Each row of a before or after table is a point. The points were changed in one or more steps. Then noise was added and the rows were shuffled. The steps act on how far a point lies along the listed directions, d1 being the first. Write out the steps. A step turns or swaps two directions, mirrors them in a line or flattens them onto one, adds a multiple of one to another, or multiplies one. Angles are multiples of 10 degrees, from the lower direction toward the higher: turns from -170 to 170, lines from 10 to 170 but not 90. Use the fewest steps. Two steps may share a direction if one is a turn and the other turns, adds or multiplies; they go together, in the order done. Otherwise the lowest direction goes first.

Directions:
(1): [-0.39 -0.03]
(2): [-0.03  0.39]
Before (10 x 2)
[[-0.10 -0.01]
 [ 0.06  0.29]
 [ 0.10 -0.03]
 [ 0.32  0.04]
 [-0.03 -0.43]
 [ 0.14  0.34]
 [ 0.28  0.16]
 [ 0.19 -0.28]
 [-0.61 -0.24]
 [-0.12 -0.58]]
After (10 x 2)
[[ 0.43  0.10]
 [ 0.59  0.21]
 [-0.27 -0.09]
 [-0.29 -0.16]
 [ 0.00 -0.33]
 [ 0.30 -0.14]
 [-0.11 -0.29]
 [ 0.13  0.63]
 [ 0.02  0.08]
 [ 0.04 -0.09]]
Steps: swap d1 and d2

Directions:
(1): [ 0.09  0.36 -0.45  0.05  0.27 -0.21]
(2): [-0.15 -0.44 -0.32  0.25  0.20  0.19]
(3): [-0.27 -0.05 -0.16  0.18 -0.44 -0.36]
Before (14 x 6)
[[-0.27  0.05 -0.86  0.33  0.62 -0.10]
 [-0.10 -0.30 -0.46  0.55  0.30 -0.08]
 [ 0.15  0.54  0.46 -0.40 -0.20 -0.21]
 [ 0.35  0.47  0.19 -0.12  0.12  0.00]
 [-0.10 -0.39  0.04  0.09 -0.08  0.01]
 [-0.04  0.39 -0.23 -0.13  0.01 -0.45]
 [ 0.14  0.36 -0.47 -0.05 -0.02 -0.31]
 [-0.17  0.18 -0.31 -0.05 -0.07 -0.42]
 [-0.07 -0.14 -0.31  0.32  0.16  0.00]
 [-0.06  0.01 -0.93  0.33  0.59 -0.02]
 [-0.02 -0.24  0.28 -0.15  0.00  0.14]
 [-0.03  0.00 -0.21 -0.18  0.13 -0.16]
 [-0.07 -0.31 -0.26  0.26 -0.01 -0.27]
 [-0.28 -0.07  0.10 -0.02 -0.34 -0.12]]
After (14 x 6)
[[ 0.12 -0.18 -0.09  0.11  0.22 -0.08]
 [ 0.13  0.35 -0.01  0.06 -0.11 -0.19]
 [ 0.20  0.40 -0.44 -0.09  0.03 -0.26]
 [ 0.02 -0.05 -0.22  0.22  0.28  0.10]
 [-0.03  0.28 -0.19 -0.17  0.09 -0.30]
 [-0.09 -0.27  0.24 -0.09 -0.07  0.08]
 [ 0.05  0.07 -0.84  0.25  0.70  0.08]
 [-0.14  0.03  0.22 -0.15 -0.17  0.00]
 [-0.04  0.44  0.31 -0.26 -0.39 -0.38]
 [-0.16  0.15 -0.74  0.23  0.77  0.03]
 [ 0.07 -0.16 -0.30  0.40  0.51  0.07]
 [ 0.02  0.45 -0.17 -0.16  0.08 -0.40]
 [-0.01  0.01 -0.21 -0.17  0.15 -0.18]
 [ 0.00 -0.33  0.13 -0.01  0.03  0.10]]
Steps: flatten d2 and d3 onto the line at 160 degrees

Directions:
(1): [-0.19  0.17  0.34 -0.45 -0.12 -0.30  0.07  0.15  0.41]
(2): [ 0.18 -0.27  0.46  0.39 -0.19 -0.12 -0.29  0.29  0.04]
(3): [-0.20  0.16  0.07 -0.22 -0.11  0.37 -0.64 -0.09 -0.08]
(4): [-0.05 -0.10  0.28  0.00 -0.49  0.33  0.35 -0.34 -0.05]
(5): [ 0.53  0.60  0.02  0.07 -0.17 -0.07 -0.03 -0.09  0.00]
(6): [ 0.37 -0.20  0.36 -0.37  0.39  0.03  0.01 -0.18 -0.24]
Before (11 x 9)
[[ 0.08 -0.13  0.28 -0.40  0.25 -0.04  0.11 -0.02 -0.13]
 [ 0.11  0.20 -0.48 -0.24  0.16  0.73 -0.17 -0.63 -0.57]
 [-0.10 -0.17  0.31 -0.26  0.06  0.43 -0.32  0.00  0.08]
 [-0.06 -0.39  0.25  0.06  0.20  0.29 -0.06 -0.21 -0.24]
 [ 0.31 -0.38  0.46 -0.27  0.16 -0.21 -0.25  0.08 -0.12]
 [ 0.53  0.40 -0.30 -0.30  0.07  0.00 -0.11 -0.12 -0.03]
 [ 0.37  0.10  0.04  0.59 -0.31 -0.31  0.69  0.04  0.16]
 [ 0.17 -0.62  0.06  0.09  0.33 -0.15  0.08  0.23 -0.22]
 [ 0.17 -0.18  0.57  0.30 -0.13  0.06 -0.04  0.09 -0.04]
 [ 0.13  0.03  0.42 -0.21 -0.25  0.16 -0.20 -0.38 -0.02]
 [ 0.35  0.13  0.27 -0.05  0.03  0.22  0.08 -0.35 -0.17]]
After (11 x 9)
[[ 0.48  0.36 -0.07 -0.05 -0.19 -0.11 -0.50  0.17  0.11]
 [ 0.00 -0.37  0.01  0.22  0.49  0.03 -0.03  0.00 -0.18]
 [ 0.04  0.52 -0.38 -0.24 -0.04  0.34  0.38 -0.62 -0.16]
 [-0.23 -0.21 -0.51 -0.24  0.43 -0.11  0.09  0.11 -0.12]
 [ 0.21 -0.07 -0.03  0.03  0.34 -0.11  0.56 -0.12 -0.12]
 [ 0.22 -0.18 -0.11 -0.31  0.45 -0.49  0.12  0.16  0.04]
 [ 0.25 -0.43  0.32  0.12  0.22 -0.05  0.09  0.27  0.16]
 [ 0.42 -0.27  0.09  0.58  0.00  0.31 -0.84  0.11 -0.45]
 [ 0.04 -0.11  0.17 -0.32  0.37 -0.12 -0.15  0.18 -0.05]
 [ 0.43  0.09  0.16  0.02  0.29  0.03 -0.11 -0.16 -0.19]
 [ 0.47 -0.18  0.37  0.01  0.17 -0.23  0.01 -0.13 -0.08]]
Steps: turn d1 and d4 by 20 degrees; turn d4 and d6 by 50 degrees; turn d2 and d3 by -110 degrees

Directions:
(1): [-0.03  0.36 -0.15  0.09  0.08 -0.27  0.46  0.28  0.33 -0.37  0.27 -0.41
 -0.08  0.21]
(2): [ 0.22  0.24 -0.27  0.01 -0.29  0.36  0.00 -0.13 -0.20  0.01  0.60  0.32
 -0.32  0.25]
(3): [-0.21 -0.06 -0.23 -0.38  0.01  0.28 -0.02 -0.54 -0.05 -0.53 -0.20 -0.19
  0.18  0.25]
(4): [-0.19  0.49  0.14 -0.43  0.17 -0.21 -0.42  0.20  0.18 -0.11  0.09  0.44
  0.21  0.12]
(5): [ 0.02  0.23  0.41 -0.15  0.17 -0.25  0.47 -0.15 -0.66  0.02 -0.11  0.12
 -0.10  0.16]
(6): [ 0.24  0.39 -0.64 -0.04  0.32  0.02  0.06 -0.02 -0.03  0.33 -0.47  0.02
 -0.10 -0.03]
Before (10 x 14)
[[-0.27  0.12 -0.17 -0.01  0.17 -0.07  0.34 -0.24  0.32 -0.41 -0.19 -0.31
   0.21  0.11]
 [ 0.07  0.31  0.04  0.30 -0.39  0.05  0.18  0.46  0.33 -0.28  0.90  0.21
  -0.23  0.22]
 [-0.36  0.21 -0.05 -0.18 -0.47 -0.01 -0.11  0.26  0.48 -0.70  0.81  0.00
   0.08  0.38]
 [-0.12  0.10  0.21 -0.39  0.40 -0.21 -0.40 -0.12 -0.02  0.10 -0.44  0.28
   0.40 -0.22]
 [-0.13 -0.24  0.02 -0.04  0.20  0.02 -0.37 -0.08  0.24  0.11 -0.40 -0.16
   0.34 -0.29]
 [-0.05  0.47 -0.48 -0.19 -0.11  0.22  0.09 -0.20  0.30 -0.42  0.57 -0.12
  -0.10  0.53]
 [-0.03  0.12 -0.04 -0.12  0.04 -0.22  0.16  0.07 -0.25  0.09 -0.22  0.02
   0.05 -0.13]
 [-0.04  0.18  0.01 -0.24  0.28 -0.12 -0.43  0.05  0.29 -0.03 -0.36  0.08
   0.11 -0.08]
 [-0.18  0.02 -0.25  0.10 -0.30  0.63 -0.08  0.09  0.25 -0.48  0.46 -0.04
   0.01  0.20]
 [-0.22  0.16  0.19 -0.41  0.26  0.14  0.17 -0.40 -0.42 -0.23 -0.09 -0.16
   0.15  0.07]]
After (10 x 14)
[[-0.12 -0.26  0.08  0.07  0.23  0.10  0.32 -0.21 -0.19  0.05 -0.32 -0.55
   0.11 -0.26]
 [-0.02  0.02 -0.52 -0.16  0.30  0.11 -0.06 -0.26  0.38 -0.27 -0.39 -0.37
   0.25 -0.04]
 [-0.20 -0.49  0.22 -0.20 -0.63  0.47 -0.16 -0.57 -0.58 -0.17  0.33  0.35
   0.01  0.20]
 [ 0.11  0.00 -0.53  0.13  0.04  0.23 -0.25 -0.02  0.48  0.09  0.02 -0.27
   0.04 -0.15]
 [-0.14  0.07  0.62 -0.21 -0.32  0.22 -0.14 -0.18 -0.47 -0.20  0.39  0.76
   0.04  0.22]
 [ 0.04  0.04 -0.34 -0.07  0.05  0.19 -0.17 -0.16  0.37 -0.42 -0.10 -0.26
  -0.04  0.10]
 [-0.15  0.03 -0.02 -0.09  0.00 -0.25  0.09  0.19  0.06 -0.13 -0.14 -0.17
   0.17 -0.13]
 [ 0.06 -0.09  0.10  0.23 -0.31  0.68  0.16 -0.09 -0.54  0.05  0.32  0.23
  -0.23  0.12]
 [-0.05 -0.23  0.42  0.05 -0.31  0.20  0.41 -0.46 -0.43 -0.23  0.53 -0.12
  -0.13  0.36]
 [-0.14 -0.47  0.14  0.40 -0.22  0.08  0.20 -0.20  0.30 -0.17  0.14 -0.23
   0.11 -0.13]]
Steps: turn d1 and d6 by -90 degrees; turn d2 and d5 by 60 degrees; turn d3 and d4 by -80 degrees

Directions:
(1): [-0.31 -0.05 -0.26  0.18  0.29 -0.11  0.08  0.12  0.70 -0.53  0.29  0.00
 -0.27 -0.29 -0.26 -0.40  0.00  0.31 -0.02  0.25 -0.06  0.29 -0.17  0.13]
(2): [ 0.13  0.21  0.07 -0.25 -0.03 -0.20  0.44 -0.06  0.29 -0.01 -0.32  0.55
  0.06  0.22 -0.22  0.16 -0.04 -0.44 -0.04 -0.19 -0.42  0.63 -0.16 -0.18]
(3): [-0.14  0.07  0.04  0.10 -0.63 -0.16 -0.12 -0.35  0.05 -0.56 -0.07  0.30
  0.40  0.13 -0.21  0.39  0.09  0.06  0.12  0.27  0.31 -0.15 -0.18  0.45]
(4): [-0.12  0.28  0.03  0.37 -0.12  0.25  0.08 -0.47  0.07  0.15  0.05  0.44
  0.19  0.10 -0.07 -0.73 -0.48 -0.08  0.01  0.04 -0.15 -0.37  0.27 -0.12]
(5): [ 0.48  0.10  0.14 -0.31  0.00 -0.36 -0.32  0.32 -0.28 -0.03  0.15 -0.09
  0.45  0.03 -0.22 -0.50 -0.41  0.23  0.07 -0.13 -0.09  0.27 -0.17  0.42]
(6): [ 0.11 -0.21  0.35 -0.15  0.14  0.51  0.20  0.13  0.02 -0.08 -0.16 -0.12
  0.10 -0.44 -0.02  0.19 -0.50 -0.42 -0.03  0.69 -0.10  0.03  0.10  0.31]
Before (13 x 24)
[[-0.16 -0.22  0.15  0.10  0.16 -0.01 -0.11 -0.01 -0.06  0.10  0.32 -0.20
  -0.17 -0.02 -0.05 -0.34  0.03  0.16  0.11  0.13  0.05 -0.30  0.04 -0.18]
 [-0.12 -0.34  0.05  0.08  0.14  0.38 -0.01 -0.01 -0.10  0.22 -0.09 -0.24
  -0.32 -0.12  0.40  0.37  0.05 -0.20 -0.06  0.32  0.02 -0.32  0.04 -0.30]
 [-0.33 -0.02  0.05  0.34  0.13  0.53  0.32 -0.15  0.40 -0.05  0.04  0.06
  -0.34 -0.10 -0.15 -0.26 -0.22 -0.12  0.15  0.32 -0.06 -0.37  0.15 -0.23]
 [-0.52  0.13 -0.24  0.18  0.00 -0.11 -0.05 -0.35  0.31  0.11 -0.04  0.22
  -0.27  0.16  0.22  0.09  0.22  0.16  0.07 -0.13  0.13 -0.15 -0.05 -0.37]
 [-0.07 -0.14  0.13 -0.04  0.30  0.04 -0.13  0.14 -0.08  0.02  0.07 -0.36
  -0.18 -0.28  0.11 -0.05 -0.12  0.12 -0.13  0.32 -0.03 -0.07  0.10  0.20]
 [ 0.05  0.27 -0.40  0.13  0.08 -0.60  0.16 -0.14  0.29  0.09  0.14  0.27
  -0.02  0.39  0.01 -0.45  0.21  0.28 -0.11 -0.82 -0.35  0.66 -0.30 -0.46]
 [ 0.55  0.23  0.30 -0.37 -0.37 -0.13 -0.07 -0.08 -0.34 -0.32 -0.09  0.22
   0.79 -0.07 -0.52  0.02 -0.47 -0.19  0.26  0.25  0.07 -0.05 -0.08  0.71]
 [ 0.26 -0.08  0.14 -0.38  0.19  0.05  0.15  0.44  0.17 -0.26  0.17 -0.07
   0.05 -0.13 -0.30 -0.34 -0.37 -0.07  0.03  0.16 -0.30  0.37 -0.07  0.21]
 [ 0.32  0.26  0.42 -0.24  0.01  0.14  0.38 -0.10 -0.17  0.44 -0.43  0.37
   0.24  0.09  0.04 -0.15 -0.39 -0.51 -0.20 -0.13 -0.42  0.26  0.17 -0.25]
 [-0.13  0.11  0.10  0.06 -0.14  0.12  0.43 -0.07  0.14 -0.17 -0.39  0.58
  -0.23  0.00 -0.15  0.20  0.06 -0.18  0.02  0.06 -0.20 -0.02  0.13  0.01]
 [-0.16  0.06  0.21  0.20 -0.64  0.49  0.08 -0.72 -0.17 -0.15 -0.24  0.34
   0.36  0.14  0.03  0.49 -0.08 -0.20  0.16  0.39  0.19 -0.79  0.37  0.15]
 [-0.24  0.11 -0.16  0.35 -0.16  0.27  0.00 -0.61  0.08  0.21  0.06  0.26
   0.06 -0.09  0.02 -0.27 -0.13 -0.11 -0.11 -0.09 -0.03 -0.31  0.51 -0.27]
 [-0.03 -0.14 -0.04  0.05  0.34  0.21  0.13  0.07  0.19  0.24  0.00 -0.29
  -0.02 -0.31  0.07 -0.09 -0.08  0.03 -0.11  0.46  0.06 -0.26  0.19 -0.01]]
After (13 x 24)
[[ 0.80  0.36  0.30 -0.51 -0.55 -0.48 -0.30 -0.02 -0.64 -0.23 -0.02  0.24
   1.07  0.21 -0.53 -0.13 -0.46  0.00  0.31 -0.12  0.13 -0.02 -0.14  0.81]
 [ 0.48 -0.04  0.35 -0.51 -0.25 -0.02 -0.04  0.32 -0.21 -0.35  0.05  0.05
   0.53  0.02 -0.36 -0.11 -0.52 -0.16  0.12  0.25 -0.15  0.26 -0.13  0.57]
 [-0.32  0.15 -0.01  0.35 -0.60  0.36  0.10 -0.83 -0.15  0.06 -0.19  0.36
   0.12  0.36  0.15  0.46  0.29 -0.09  0.12  0.00  0.21 -0.89  0.42 -0.23]
 [-0.70  0.01 -0.26  0.25  0.25  0.13  0.15 -0.32  0.61  0.05 -0.02  0.15
  -0.53 -0.10  0.26  0.09  0.21  0.08  0.00  0.10  0.06 -0.10  0.00 -0.46]
 [ 0.00 -0.10  0.03  0.06  0.02  0.19  0.11 -0.14  0.01  0.24 -0.13 -0.15
   0.18 -0.18  0.08  0.24 -0.01 -0.09 -0.07  0.48  0.21 -0.42  0.19  0.06]
 [-0.22  0.09  0.09  0.12 -0.25  0.19  0.45 -0.20  0.11 -0.16 -0.45  0.65
  -0.27  0.08 -0.11  0.39  0.19 -0.25  0.00  0.08 -0.13 -0.14  0.17 -0.04]
 [-0.15 -0.23  0.19  0.08  0.14  0.04 -0.07 -0.03 -0.06  0.05  0.29 -0.20
  -0.13 -0.06 -0.07 -0.29 -0.01  0.07  0.10  0.24  0.08 -0.32  0.06 -0.12]
 [ 0.32  0.35  0.27 -0.21  0.02 -0.11  0.28 -0.05 -0.27  0.60 -0.32  0.33
   0.16  0.29  0.07 -0.33 -0.19 -0.33 -0.19 -0.52 -0.42  0.30  0.17 -0.48]
 [-0.02 -0.10  0.21 -0.08  0.05  0.01 -0.18  0.00 -0.28  0.01 -0.03 -0.26
   0.05 -0.13  0.11  0.17 -0.10  0.06 -0.09  0.32  0.08 -0.19  0.09  0.32]
 [-0.36  0.09 -0.22  0.43 -0.05  0.35  0.08 -0.66  0.22  0.23  0.07  0.25
  -0.15 -0.14  0.08 -0.25 -0.03 -0.12 -0.16 -0.08 -0.05 -0.33  0.55 -0.41]
 [ 0.05  0.12 -0.38  0.10  0.57 -0.38  0.33  0.17  0.68 -0.09  0.27  0.08
  -0.20 -0.07 -0.09 -0.80 -0.16  0.24 -0.15 -0.40 -0.57  0.94 -0.29 -0.32]
 [-0.26 -0.31 -0.05  0.19  0.05  0.38 -0.01 -0.18 -0.13  0.29 -0.13 -0.16
  -0.45  0.00  0.53  0.54  0.29 -0.22 -0.06  0.13  0.09 -0.46  0.09 -0.52]
 [-0.40 -0.01  0.14  0.40 -0.22  0.68  0.35 -0.42  0.25 -0.10 -0.18  0.21
  -0.19 -0.03 -0.08  0.22 -0.12 -0.32  0.21  0.51  0.09 -0.60  0.18 -0.16]]
Steps: turn d1 and d6 by 50 degrees; add 1 times d6 to d3; multiply d5 by 1.6
